Rows are points. Each copy is the shape, with its points in the same order, stretched, turned, moved and blurred by noise. Say if it was mirrored as well.

Shape (5 x 2)
[[-0.57 -0.45]
 [ 0.26 -0.07]
 [ 0.08  0.36]
 [ 0.07 -0.46]
 [ 0.01  0.23]]
Copy 1 (5 x 2)
[[ 0.35  0.51]
 [ 0.32 -0.37]
 [-0.16 -0.33]
 [ 0.62 -0.09]
 [-0.07 -0.23]]
Copy 1 is: mirrored
Copy 2 (5 x 2)
[[-0.26 -0.62]
 [-0.02  0.26]
 [ 0.43  0.13]
 [-0.34 -0.01]
 [ 0.28  0.03]]
Copy 2 is: mirrored
Copy 3 (5 x 2)
[[-0.70 -0.13]
 [ 0.19 -0.06]
 [ 0.21  0.41]
 [-0.12 -0.35]
 [ 0.10  0.31]]
Copy 3 is: only turned

Shape (9 x 3)
[[ 0.09 -0.17 -0.53]
 [-0.03  0.17  0.41]
 [ 0.50  0.00 -0.19]
 [ 0.58 -0.33 -0.47]
 [-0.28 -0.37 -0.30]
 [ 0.23  0.13  0.27]
 [-0.52 -0.20 -0.20]
 [ 0.13  0.00  0.51]
 [ 0.34 -0.11  0.09]]
Copy 1 (9 x 3)
[[ 0.03 -0.17 -0.56]
 [ 0.21 -0.10  0.43]
 [ 0.44 -0.12 -0.33]
 [ 0.40 -0.31 -0.68]
 [-0.46 -0.41 -0.25]
 [ 0.39 -0.11  0.19]
 [-0.47 -0.31 -0.13]
 [ 0.32 -0.27  0.43]
 [ 0.39 -0.19 -0.03]]
Copy 1 is: only turned
Copy 2 (9 x 3)
[[ 0.13 -0.14 -0.56]
 [-0.14  0.07  0.31]
 [ 0.45  0.14 -0.20]
 [ 0.65 -0.12 -0.48]
 [-0.17 -0.41 -0.38]
 [ 0.13  0.10  0.21]
 [-0.47 -0.37 -0.32]
 [ 0.04 -0.06  0.41]
 [ 0.31 -0.06  0.03]]
Copy 2 is: only turned
Copy 3 (9 x 3)
[[ 0.17  0.01 -0.64]
 [-0.11 -0.11  0.37]
 [ 0.53 -0.15 -0.15]
 [ 0.69  0.12 -0.49]
 [-0.16  0.30 -0.50]
 [ 0.18 -0.15  0.28]
 [-0.47  0.16 -0.37]
 [ 0.06  0.08  0.49]
 [ 0.35  0.05  0.05]]
Copy 3 is: mirrored
Copy 4 (9 x 3)
[[-0.01  0.50  0.20]
 [ 0.07 -0.42 -0.09]
 [ 0.42  0.22  0.24]
 [ 0.31  0.50  0.59]
 [-0.40  0.27  0.27]
 [ 0.29 -0.26  0.05]
 [-0.52  0.12 -0.01]
 [ 0.14 -0.50  0.14]
 [ 0.22 -0.05  0.31]]
Copy 4 is: mirrored

Shape (9 x 6)
[[ 0.02 -0.25  0.24  0.39  0.16  0.27]
 [-0.47 -0.33 -0.05  0.46 -0.54  0.07]
 [ 0.19 -0.32 -0.32  0.10  0.06 -0.23]
 [-0.38 -0.01 -0.03 -0.20  0.18 -0.55]
 [ 0.23  0.56  0.11 -0.11 -0.13 -0.16]
 [-0.20 -0.01 -0.23 -0.07 -0.28 -0.09]
 [ 0.31  0.26 -0.50 -0.10 -0.76 -0.21]
 [ 0.01 -0.29 -0.20  0.59  0.22 -0.31]
 [ 0.16 -0.42  0.53 -0.18 -0.45  0.01]]
Copy 1 (9 x 6)
[[-0.23 -0.23  0.30  0.48 -0.03  0.04]
 [-0.68 -0.18  0.10 -0.02 -0.57 -0.14]
 [-0.01 -0.28 -0.42  0.19 -0.17 -0.10]
 [-0.23  0.08 -0.40 -0.28  0.28 -0.61]
 [ 0.38  0.40  0.07 -0.11 -0.17 -0.26]
 [-0.15  0.02 -0.13 -0.31 -0.24 -0.09]
 [ 0.38  0.10 -0.27 -0.44 -0.63  0.03]
 [-0.22 -0.05 -0.48  0.49 -0.19 -0.36]
 [ 0.11 -0.61  0.55 -0.06 -0.18 -0.24]]
Copy 1 is: only turned
Copy 2 (9 x 6)
[[ 0.27 -0.03  0.04  0.20 -0.11  0.74]
 [ 0.23  0.36 -0.17  0.10 -0.93  0.59]
 [ 0.52  0.09 -0.27  0.11 -0.14  0.11]
 [ 0.28  0.62 -0.03 -0.20  0.04  0.04]
 [-0.22 -0.07  0.27  0.06  0.07 -0.30]
 [ 0.13  0.18 -0.26 -0.14 -0.44  0.10]
 [ 0.05 -0.16 -0.16  0.02 -0.77 -0.62]
 [ 0.49  0.40 -0.16  0.57 -0.12  0.41]
 [ 0.50 -0.17  0.43 -0.29 -0.44  0.31]]
Copy 2 is: mirrored

Shape (12 x 8)
[[-0.27 -0.72 -0.07  0.22 -0.21 -0.38 -0.25 -0.51]
 [ 0.27  0.16  0.43  0.11  0.07 -0.26 -0.43  0.00]
 [-0.38  0.33 -0.07  0.23 -0.20 -0.22 -0.25  0.18]
 [-0.37 -0.17 -0.21  0.14 -0.24 -0.09 -0.04  0.10]
 [-0.46 -0.08  0.05 -0.31 -0.10 -0.04 -0.07  0.10]
 [-0.53  0.11  0.10  0.04  0.41  0.00  0.33 -0.01]
 [ 0.19  0.34  0.60  0.32 -0.36 -0.14 -0.05  0.04]
 [-0.46  0.08  0.12  0.06  0.06 -0.05  0.25 -0.50]
 [-0.24  0.35 -0.20 -0.28 -0.24 -0.26  0.26  0.05]
 [-0.45  0.30 -0.20  0.09  0.05  1.14 -0.13 -0.81]
 [ 0.96  0.30 -0.07 -0.30 -0.17  0.15  0.31 -0.05]
 [-0.51  0.18  0.21  0.20 -0.21 -0.13 -0.04  0.23]]
Copy 1 (12 x 8)
[[ 0.29  0.25  0.39 -0.01 -0.22  0.19 -0.33  0.64]
 [ 0.00 -0.16  0.17  0.60 -0.01 -0.06 -0.47 -0.32]
 [-0.58  0.34 -0.12  0.43 -0.27  0.09 -0.34  0.10]
 [-0.28  0.17 -0.07  0.11 -0.36  0.14 -0.14  0.38]
 [-0.48  0.03  0.00 -0.20 -0.14 -0.14 -0.21  0.14]
 [-0.61  0.31  0.28  0.09  0.23 -0.25  0.30  0.27]
 [-0.11  0.00  0.39  0.58 -0.47  0.02 -0.16 -0.56]
 [-0.29  0.63  0.38 -0.03  0.06  0.01  0.08  0.10]
 [-0.31  0.42 -0.28 -0.03 -0.28 -0.32 -0.10 -0.14]
 [-0.45  0.51  0.24 -0.42  0.50  1.19  0.11 -0.03]
 [ 0.55 -0.03 -0.39  0.21  0.03  0.01  0.26 -0.71]
 [-0.59  0.15  0.24  0.26 -0.36 -0.02 -0.17  0.09]]
Copy 1 is: mirrored
Copy 2 (12 x 8)
[[-0.08 -0.94 -0.35  0.14 -0.02 -0.02 -0.05 -0.52]
 [ 0.22  0.12 -0.17 -0.27 -0.39  0.02 -0.34 -0.29]
 [-0.11  0.07 -0.24 -0.08 -0.37 -0.51 -0.11  0.43]
 [-0.19 -0.33 -0.25  0.09 -0.15 -0.14  0.07  0.31]
 [-0.35 -0.37 -0.14 -0.48 -0.07 -0.07 -0.12  0.32]
 [-0.36  0.20  0.31 -0.20  0.21 -0.04  0.17  0.15]
 [ 0.41  0.01  0.29 -0.34 -0.50 -0.19  0.02  0.09]
 [-0.13 -0.26  0.33 -0.29  0.29 -0.28 -0.08  0.05]
 [-0.08 -0.25 -0.24 -0.59  0.07 -0.50  0.17  0.59]
 [ 0.25 -0.37  0.44  0.31  0.84  0.20 -0.82  0.44]
 [ 0.86 -0.01 -0.39 -0.53  0.23  0.15  0.06  0.14]
 [-0.28 -0.06  0.11 -0.07 -0.29 -0.25 -0.04  0.34]]
Copy 2 is: mirrored
